Each row of a before or after table is a point. The points were changed in one or more steps. Then noise was added and the rows were shuffled. The steps act on columns, c1 being the first. Write out the steps. A step turns or swaps two columns, mirrors them in a line or flattens them onto one, adds a multiple of one to another, or multiplies or shifts one. Angles are multiples of 10 degrees, from the lower column toward the higher: turns from -170 to 170, lines from 10 to 170 but not 90. Use the fewest steps. Two steps may share a column if one is a turn and the other turns, adds or multiplies; they go together, in the order done. Otherwise the lowest column goes first.

Before, 14 rows:
[[-16  29]
 [ 86  22]
 [-27 -23]
 [ 85 -54]
 [-21   1]
 [-11  29]
 [-26 -29]
 [ 77 -30]
 [ 42   8]
 [ 78 -22]
 [-23  -3]
 [-13 -65]
 [ -9  10]
 [ 50  -2]]
After (14 x 2):
[[ -83    2]
 [  21    8]
 [ -78   -3]
 [  22    6]
 [  12   36]
 [  20   29]
 [  21  -24]
 [  13   -1]
 [ -11   69]
 [ -73  -48]
 [ -36  -24]
 [-101   22]
 [ -46  -14]
 [  24  -23]]
Steps: turn c1 and c2 by -160 degrees

Before:
[[  57  -85  -67  -71   -3  -22]
 [   2  -74  -94  -50  -22  -77]
 [ -11    9  -43  -40  -30  -16]
 [ -27  -63   64   29   20  -30]
 [  31  -28   58   24   25  -17]
 [ -22  -61   27   26  -71   22]
 [  14   16    7   59   13   26]
 [  12  -29   -1  -40  -10   16]
 [-104   -4   -8  -19    8   11]
 [  11  -59   15  -60  -16  -27]
 [  -8  -24   19   49   66   -1]
 [  53  -30  -44    9   20    1]]
After:
[[ 88 -75 -31 -50 -23 -78]
 [ 60 -31  34  10  20   0]
 [-19 -25   0  49  65  -2]
 [  0  16  14  59  12  27]
 [-68 -63  -4  29  21 -34]
 [ 38  11 -26 -40 -32 -15]
 [ 82 -84  27 -70  -2 -20]
 [ -8 -60  16 -61 -16 -24]
 [  5 -30  10 -43 -11  16]
 [-34 -61 -10  27 -73  22]
 [-27  -5 -99 -19   6  11]
 [-45 -27  50  24  26 -17]]
Steps: turn c1 and c3 by 70 degrees

Before:
[[-17 -23 -41 -51  19 -67 -85  -2  81]
 [ 33  29  40   7 -20  84 -38 -11  31]
 [ 38  70  78 -47  12  32  52  18 -27]
 [-73  14   4 -83 -19  -9 -54 -37   8]
 [  3  24  27  23 -55  19 -17  64   1]
 [-51 -76  10  14 -24  -4  -5 -69 -37]
 [-66  19  44  29   6  11 -12   3 -40]
 [-29  44  72  -1 -14 -21  73 -29  -1]]
After:
[[ 31 -38  29   7 -20  85  28 -11  28]
 [-65 -10  31  28   4  12  19   5 -40]
 [  5 -16  19  25 -58  19  23  63   3]
 [ 40  55  55 -46  11  32  70  18 -29]
 [-16 -86 -26 -50  19 -68 -21  -1  83]
 [-28  73  51  -3 -14 -21  45 -31  -1]
 [-71 -55   4 -84 -18 -11  14 -37   7]
 [-51  -8   7  16 -23  -3 -77 -68 -35]]
Steps: swap c2 and c7; multiply c3 by 0.7

Before (13 x 14):
[[ 51 -20  -1  32 -12 -36   1  -8  54 -38   9  40   0   2]
 [ 77  31 -15  64 -45 -57  16   3  21 -14 -16 -15 -29 -61]
 [ 28   1  -8  54 -47 -10  -1  15   7 -20  30  19 -41  -4]
 [-34 -40 -24 -37 -20 -45 -47  25 -25   9 -18  -4  19  -9]
 [-14  -6  52  10 -19  27  34   8  58  24  -9 -22  27  65]
 [-43 -29   6 -25  17 -28  -4  61  -1 -13  28  19  14 -34]
 [-22   6  -2  23   2  -5  52   1   7  13 -40  27  78  73]
 [ 32   7  32  44 -86  -2  -2  -8  29 -11 -11  23 -15 -60]
 [-37  18  23  -1  21 -10 -41   9   9   0   9  17  15  -1]
 [ 38 -16   5  36 -57 -17 -20   8  23  63  19  19 -10 -52]
 [-47 -36 -47  25  21 -19 -25  29  34 -27  -3  13  12 -17]
 [-28  20 -30 -49  -3   6  -9  29  21   5 -12  24  18   1]
 [-50 -29 -22 -12  -1 -22  11 -18   6  -5  50 -21  42  -2]]
After, 13 rows:
[[-45 -72 -46  23  50 -19  -5  31  25 -40 -26  39  11 -84]
 [-14 -58  51  11 -58  28  13   8  63   8  32 -66  28  41]
 [ 27   3  -6  54 -34  -7 -29  18   0 -21   6  55 -45  -3]
 [-45 -45   7 -25  58 -28 -27  61  -4 -13   4  58   9 -81]
 [ 38  -3   3  33 -33 -17 -21   8  46  51 -13  56  -8 -72]
 [-40  41  25  -3  37  -9 -17  11   6  -2 -37  51  13  36]
 [ 30  55  31  47 -85  -4  11  -9  21 -19  -4  69 -11 -31]
 [-26  45 -33 -48 -12   6  12  24  22  -2 -11  73  19  39]
 [-50 -65 -22 -11  34 -22 -51 -18   7  -8  20 -64  45 -58]
 [ 53 -47   1  30  45 -34 -13  -9  37 -53   1 122   0 -37]
 [ 77 109 -14  63  42 -55  21   0  14 -22  13 -49 -32  16]
 [-34 -89 -24 -36  49 -44  11  26 -23  18 -50  -9  19 -86]
 [-18 -36  -3  26   8  -7  52  -1   9  11  45  81  79  67]]
Steps: multiply c2 by 3; turn c2 and c14 by 40 degrees; add -1.5 times c6 to c5; turn c7 and c11 by 80 degrees; turn c9 and c10 by -20 degrees; multiply c12 by 3

Before:
[[   7  -43    3  -24   38 -102    8   17 -103   -5   77   37  -37  -37
    -4   52    5   -7  -32   27  -27   -7    3  -71]
 [ -42  -81   18  -30  -36  -31    7  -33  -11  -55   16   40   23   84
    28   58  -29 -107  -41   47  -59   19   64    7]
 [  26    1   18  -50   43   13   23    5  -11  -17   -9   40  -13    2
   -48    2   18   41   -1  -14   -3  -25  -16   40]
 [   0    4   42  -18  -15   14   65  -27  -15   -1    4    8    9   -1
   -15  -59   54    7    3  -55   16   13    8   56]
 [   0   18   50  -51   -8   35    9  -18  -26   15    6  -41    6   18
   -57  -26   68   40  -29  -15   16    1   -6   13]
 [ -30    8  -34  -25    8  -32  -17  -22  -35  -74  -38  -35    5   32
   -47   32  -28 -114    2   46  -22   -4   32   43]
 [ -38  -21  -39    6    5  -43   13   -5   -1   -3  -10   36  -16   17
   -49   99  -23 -101  -27   18  -71   18   43  -26]
 [  32  -38   37    4   -7 -103   -6   44  -63   -3   24  -14  -47   13
    -6    3    9   51  -25  -49  -31  -25   -3 -111]
 [  20   48   95  -49  -40   16   23  -34    0   27   -4   38   -7   11
    -5   -5   16   24  -22  -53   42   11   16   46]
 [   9   18   44  -49    4   19   35  -15  -28    7   33   24   -2   25
    22  -11   36   17   18  -35   15  -26   46  -36]]
After (10 x 24):
[[ -44  -82   19  -10  -36  -30    8   19  -11  -88   16   39   24   85
     6   60  -29   45  -42   48   65  -33   65   67]
 [  21   49   96  -32  -40   15   25   10    3   34   -5   37   -8    9
     9   -3   16   34  -23  -53  -42  -34   16  -33]
 [  -1   19   51  -33   -8   36   10   -1  -26   27    6  -42    5   15
   -47  -24   66   -6  -26  -15  -33  -16   -6  -36]
 [  31  -36   36   23   -7 -103   -4  -26  -63   14   24  -14  -49   13
   -16    4   10 -120  -25  -50   26   44   -2   13]
 [  25   -1   19  -29   44   12   22  -24  -11   -3   -8   41  -11    2
   -45    0   21   13   -2  -15  -14    5  -16  -59]
 [ -29   11  -33   -4   11  -33  -14   -5  -35 -106  -38  -35    5   33
   -52   29  -29   77    2   46    4  -20   33   50]
 [  10   19   43  -29    5   18   35  -26  -27   10   33   26   -2   25
    26  -12   36  -39   17  -36   -7  -14   45    6]
 [   6  -46    4   -5   37 -103    7   -6 -103   -5   76   40  -40  -38
   -13   49    5  -59  -32   27   25   17    0   39]
 [ -37  -21  -39   23    6  -44   12   18   -1  -36   -8   36  -17   17
   -71  101  -24   27  -29   18   49   -4   42   94]
 [  -1    5   43    2  -16   14   65   12  -12    0    4    8    9   -2
    -9  -59   53   45    3  -58  -21  -27    8  -33]]
Steps: shift c4 by 20; swap c8 and c22; turn c10 and c18 by -20 degrees; turn c18 and c24 by -120 degrees; mirror c15 and c21 in the line at 10 degrees
